Each row of a before or after table is a point. One or more steps were done to the points. Then noise was added and the rows were shuffled. The steps act on how far a point lies along the listed directions, d1 being the first. Name the steps. A step turns or swaps two directions, mirrors them in a line or flattens them onto one, adds a multiple of one to another, or multiplies one. Angles are multiples of 10 degrees, from the lower direction toward the higher: turns from -170 to 170, lines from 10 to 170 but not 90. Use the fewest steps. Two steps may share a direction if one is a turn and the other turns, adds or multiplies; they go together, in the order done. Otherwise the lowest direction goes first.

Directions:
(1): -56, 3
(2): -3, -56
Before (8 x 2):
13, -7
10, 48
7, 2
12, 28
8, 5
-16, -23
20, 5
-7, 14
After, 8 rows:
24, 56
20, 97
-14, 29
40, 10
16, 9
26, -14
13, 4
-32, -46
Steps: multiply d1 by 2; multiply d2 by 2

Directions:
(1): -7, 74, 49, -26, 13, -24
(2): -51, -47, 48, 17, 21, -38
(3): -74, 13, -15, -21, 2, 55
(4): -34, 30, -44, 37, -38, -50
(5): 2, 18, -28, 38, 82, 1
Before:
58, 41, -16, 5, 18, 46
-22, 49, 4, 3, -42, -35
-56, 49, 30, 19, -36, -50
-53, -49, 7, 33, 47, -32
17, 64, -24, -18, -24, -1
-28, -32, 47, -43, 67, 42
-58, 29, -13, 14, -38, 0
-18, -52, 4, 42, -30, -94
72, -9, 35, 2, 42, 49
-3, -83, 31, -23, 29, 0
-44, -7, -61, 5, -23, -50
-56, 42, 18, 14, -11, -56
-1, 22, -15, 5, -9, -25
After, 13 rows:
-36, -28, 4, 30, 75, -28
-3, -45, 17, 43, 7, -93
9, 4, 20, 1, -25, -28
40, 44, -27, 2, -17, 44
-11, 1, 25, 14, 15, -39
-43, -42, 8, -9, 30, -14
-10, 0, 44, 19, -5, -34
-10, -2, 21, 2, -12, 13
32, 32, -14, -25, -37, 6
12, 23, -10, 15, 2, 37
-58, -13, 11, -23, 53, 38
8, -16, -20, -11, 8, -42
15, 7, -7, -1, -6, -16
Steps: multiply d1 by 0.4; turn d2 and d5 by 20 degrees; flatten d3 and d4 onto the line at 150 degrees

Directions:
(1): -43, 71, 43, 7, 29, 0, 27, -50, -31
(2): -28, -43, 4, 28, -76, 32, 31, -52, -7
(3): -35, 14, 28, -72, -19, 48, 17, 31, 51
Before (12 x 9):
-41, -32, 16, -33, -74, 65, 11, -4, 28
26, -20, -21, -19, 22, -6, -16, 10, 11
11, 50, -8, -14, 49, -42, -29, 6, -20
21, 41, -15, 31, 26, -36, -9, -20, -48
-24, -39, 7, -46, -58, 45, 15, 5, 29
23, 13, 11, -28, 9, -6, -5, 20, 17
11, 49, 17, 22, 54, -47, -9, -35, -51
5, -57, -6, -11, -78, 27, 11, 32, 58
31, -1, -3, -41, 27, -3, -27, 20, 26
-54, -22, -2, -56, -38, 57, 23, 19, 49
9, -17, -12, -1, 7, -16, -17, 19, -1
9, 18, 10, 25, 7, -12, -10, -4, -33
After, 12 rows:
37, 14, -33, -8, 40, -49, -42, 25, -12
23, -36, -24, -10, 1, 3, -8, 1, 10
22, 13, 1, 35, 16, -26, -21, -1, -36
-78, 9, 49, -61, -65, 85, 30, -14, 33
49, 28, -12, 33, 72, -74, -37, -8, -55
11, -29, -17, 10, -7, -12, -13, 8, -7
30, -23, -9, -45, -1, 11, -25, 19, 34
-55, -9, 36, -68, -61, 65, 34, -9, 34
-85, 8, 23, -92, -44, 82, 40, 18, 67
-35, -34, 23, -19, -94, 51, 40, -3, 56
24, -3, 8, -32, -7, 1, -3, 26, 26
50, 25, -36, 51, 34, -55, -28, -10, -57
Steps: turn d1 and d2 by -40 degrees; multiply d3 by 1.6

Directions:
(1): 67, -11, -35, -69, 65, 5, -32, 38, -27, -29, 5, -6, 28, 46
(2): -12, 50, 49, 67, 36, 48, -10, 34, -48, -56, -26, -13, 30, -6
Before, 9 rows:
-21, -41, -7, -24, -53, -38, 12, -65, 71, 47, 25, 32, -48, -30
16, -2, 3, -25, 22, -8, -3, 2, -19, -26, 10, 11, 11, 44
22, -35, -21, -50, -2, -8, 13, -2, 24, 22, 7, 7, -36, 8
23, 14, -8, 18, 39, 41, -2, 39, -24, -29, -6, -19, 24, -2
-9, 10, 17, 28, -2, 31, -11, 40, -25, -8, -29, -12, 21, 23
-8, 71, 45, 47, 48, 62, -11, 78, -78, -53, -32, -3, 54, 7
9, 16, 25, 25, 36, 44, -2, 28, -5, -20, -16, -3, 10, 24
56, -34, -60, -95, -3, -28, -8, -18, 16, 22, 3, 4, -10, 40
54, -23, -31, -38, 27, -24, -12, 14, 4, -7, 3, -5, 20, 34
After (9 x 14):
23, 36, 45, 33, 67, 54, -37, 28, -36, -79, -17, 3, 33, 4
-17, 19, 38, 41, 6, 36, 14, 12, -17, -25, -25, -2, -20, -11
-2, -26, -35, -12, -27, -6, 25, -14, 36, 40, 15, -5, -22, -21
0, -34, -21, -31, -32, -13, 1, 13, 16, 44, 0, -1, -9, 21
-28, -4, 19, 17, -26, -20, 23, -33, 5, 0, 9, 15, -11, 9
-26, 7, 26, 69, -36, -14, 19, -21, 17, 9, -11, -3, -2, -20
0, -29, -12, -22, -19, 0, 15, -17, 47, 41, 8, 12, -23, 17
-42, 51, 56, 85, -32, 32, 19, -20, -13, -16, -41, -5, -1, -22
-2, -43, -56, -85, -64, -55, 22, -19, 40, 95, 25, 34, -26, 2
Steps: turn d1 and d2 by -170 degrees

Directions:
(1): -15, -20, 95, 28, 10, -59, -9, 4, -56, 27, 4, 5, 29, -62, 5, 36, -10, 1, 42, -50, -41, 5, -6, 8
(2): 33, -15, -33, -25, -7, -48, 0, -50, 5, 62, -51, 91, -57, 13, -40, 3, -2, -21, 3, -42, -1, 14, -4, -4
(3): 3, 47, 9, 68, -33, -13, -55, -1, 25, 10, 56, 24, 23, 31, -60, 36, 25, 32, -65, -20, 4, 10, -28, 30
Before, 11 rows:
10, 12, -37, 7, -20, 13, -12, 2, 16, -11, 11, 6, -15, 21, -6, -19, 10, 9, -33, 12, 25, -7, -7, 9
-15, 6, 14, 31, -5, -6, -4, 14, 12, -5, 33, -15, 15, 2, -16, 3, 5, 13, -14, -20, 4, -1, -7, 7
-21, 1, 44, 28, 11, -4, -13, 11, -24, -2, 19, -25, 18, -19, 17, 17, -3, 2, 7, -11, -25, -3, 0, 10
31, 3, -41, -23, -22, -14, -29, -10, 32, 12, -7, 56, -43, 46, -35, -2, 7, 12, -33, -8, 16, 0, -12, -8
15, -7, -25, -1, 1, 3, -14, -19, 11, 18, -5, 17, -18, -4, -18, -4, 7, 0, -16, -6, -4, 9, -3, -7
-4, 10, 23, 9, -3, 4, -2, -4, -12, -1, 20, -14, 8, -10, -12, 3, -2, 1, 5, -11, -7, -11, 7, 3
3, 6, -67, -44, -7, 22, 17, -6, 27, -2, -11, 6, -25, 44, -2, -21, 1, -1, -20, 39, 27, 2, -7, -7
-5, 5, 39, 28, -2, -20, -2, 14, -37, 12, 15, -6, 6, -25, -6, 21, 8, 9, 3, -28, -7, 16, -14, -7
-10, -4, 56, 15, 10, -17, 3, 2, -24, -11, 6, -21, 40, -25, 3, 19, 3, 9, 6, -5, -12, 6, 7, 2
-4, -13, 48, 18, 3, -19, -7, 4, -15, 15, 18, 12, 4, -34, 6, 26, -2, 0, 11, -25, -19, -1, -20, 7
21, -4, -95, -63, -14, 26, 26, -18, 43, -10, -28, 13, -47, 51, 15, -48, 10, -10, -8, 42, 33, 2, 14, -24
After (11 x 24):
-2, 10, 9, 2, -4, 14, 2, -4, -5, -6, 17, -17, 3, -3, -10, -5, -2, -1, 2, -2, -1, -13, 9, 0
-4, 5, 17, 4, 5, 7, 5, 0, -1, -22, 5, -23, 28, 1, 0, 5, 8, 9, -12, 15, 5, 5, 9, 0
3, -4, -3, 6, -9, -5, -4, 6, -10, -6, 4, 0, -6, -9, 8, -13, 2, 4, -6, -1, 9, -8, -4, 7
2, -8, 5, 0, 2, 10, 2, 4, 9, 1, 12, 6, -11, -9, 10, 7, 1, -3, -3, 0, -1, -5, -15, 1
-16, 8, 8, 17, 7, 19, -9, 9, -3, -14, 16, -27, 7, 4, 16, 3, 0, 1, -8, 8, -9, -4, 3, 7
12, -15, -15, -5, 6, -1, -8, -17, 1, 19, -10, 13, -17, -15, -9, -4, 3, -3, -4, -8, -9, 8, 0, -10
0, 7, -1, 8, -2, 7, 9, 14, -17, -2, 7, -14, -8, -4, 1, 1, 9, 4, -6, -4, 9, 12, -8, -14
-6, -3, -7, -21, -3, -16, 7, -4, -6, 17, -4, 13, -7, 7, -4, 5, -4, 2, 1, 6, 2, 7, -13, 1
10, -9, -12, -21, -15, -32, 3, -17, 1, 19, -11, 29, -19, 7, 1, -6, 7, -1, 10, -8, -1, 9, 0, -8
-16, -3, 5, 13, 2, 4, 10, 16, 11, -13, 21, -25, 10, -1, 1, -9, 0, 6, -2, -9, 6, -4, 0, 0
23, -20, -5, -35, -6, -29, -14, -5, 2, 16, -22, 44, -36, 11, -9, -1, -5, 3, 5, -17, -1, -2, -4, -16
Steps: multiply d1 by 0; flatten d2 and d3 onto the line at 170 degrees
